Every row gives one point. To make a cloud, some directions were put in groups of two or more. Within a group, all points are equally far from the middle, so they leave a hole (a ring in 2 directions, a hollow ball in 3). The other directions are filled evenly. Then the cloud was stretched, turned, moved and blurred a little. Count the holes, and give their numbers of directions, smallest first.

Cloud (20 x 3):
[[ -8 -22 -17]
 [ -2  42  42]
 [ -7  16 -27]
 [-31  38 -15]
 [-31 -40  14]
 [-36  39 -30]
 [ 53  53 -25]
 [-16   8  29]
 [-44 -12 -44]
 [ 30 -40 -33]
 [ 60 -17  14]
 [-41   7  31]
 [  2  10  13]
 [-21 -33   9]
 [ 10  58 -23]
 [-15   4  47]
 [-15 -38 -46]
 [ 41 -47  30]
 [ 47 -10 -19]
 [ 20  13  -7]]
Holes: 0

Cloud:
[[ 58  -7 -13 -16]
 [ -6  29  37   2]
 [-20 -24 -60 -23]
 [ 18  21  42  34]
 [ 14  35 -10  -4]
 [ 45  20 -58 -28]
 [-22 -23 -26  -9]
 [-21  23 -11  31]
 [  0 -16 -54  12]
 [ 25  47  13 -52]
 [ 18   5 -37 -20]
 [ 25  42  40  29]
 [-33 -28 -26 -25]
 [-27  41 -31 -14]
 [-34  -2 -21 -20]
 [-30  -2  14 -10]
 [-32 -29 -44 -39]
 [-22  19   1 -46]
 [ 48  44   1  -4]
 [-36   6 -12  20]
 [ -3 -29  20  12]
 [ -6  39 -43  -1]
 [ 20  -9 -15  -7]
 [-12   3 -22 -31]
 [ 23  13  20 -32]
 [-29   2  19  24]
 [ 15   0 -43 -31]
 [ 18   7 -21 -15]
 [ 24 -33   2 -38]
 [  0  33 -55 -41]
 [ 53 -22  -7 -30]]
Holes: 0

Cloud, 50 rows:
[[ 48  27 -20  31   8  -6]
 [ 14  15   8  13 -25  12]
 [ 18  26  10 -13   0  25]
 [ 52  28  -8 -17 -21   1]
 [ 19  32  11 -11 -10  22]
 [ 60   0   0   8 -30   2]
 [-12 -11 -19   3 -17 -11]
 [ 10  15  26  26 -15 -32]
 [ 28  38  -7  36 -23  45]
 [ 12  23 -10  17 -15  16]
 [  7   6  40 -41 -24   3]
 [-32  36   2 -34 -36  18]
 [ 25  21 -31  18   8  10]
 [ 22 -14 -27 -37 -13  11]
 [ 14  29  -2 -24 -29   5]
 [-14   0  -2 -17  20   6]
 [ 43 -18  20 -20 -16 -25]
 [-42  20   3   3  -9   3]
 [  6  -7 -24 -19  11  38]
 [  2  12 -16  29 -29  27]
 [  5  30  26 -29 -15   9]
 [-11  14 -25 -11 -26 -14]
 [ 40 -13   6 -22 -37 -13]
 [  9  30   1 -41  14  32]
 [  3 -19 -30  -1 -19  -5]
 [ 14 -26  10 -19   0 -11]
 [  5  31 -40   8   4  17]
 [ 50  30 -10   3  39  14]
 [  7  24  21 -34 -14   1]
 [ 35  13  -2 -52   2   3]
 [ 42   4   5 -31   3 -16]
 [-21  39   6  17 -24  22]
 [ 33  -4 -12 -22  10  23]
 [  0  24 -33 -40 -19  37]
 [  7  24 -13  -2 -28  37]
 [ 34  11  -4   7  -8  49]
 [  3  12  31  -5 -18  20]
 [ 19  18  20 -32   0  21]
 [ -9  24  -2 -38   3 -17]
 [  7  25  37 -20 -15  16]
 [ 22  24  18 -12 -43  -5]
 [  4  25 -12  -2  -5  20]
 [ 41  22  -4   9  21  -9]
 [ 43  28   6   8  -7  36]
 [-20  -5  -2  36 -19 -26]
 [ 21  27  30 -42 -14   7]
 [ 14  33  20 -35  -6   4]
 [  9 -15  -7  -6  -1  -2]
 [ 10 -19  20   5  -5  20]
 [ 43   5  -4   3  -4   6]]
Holes: 0
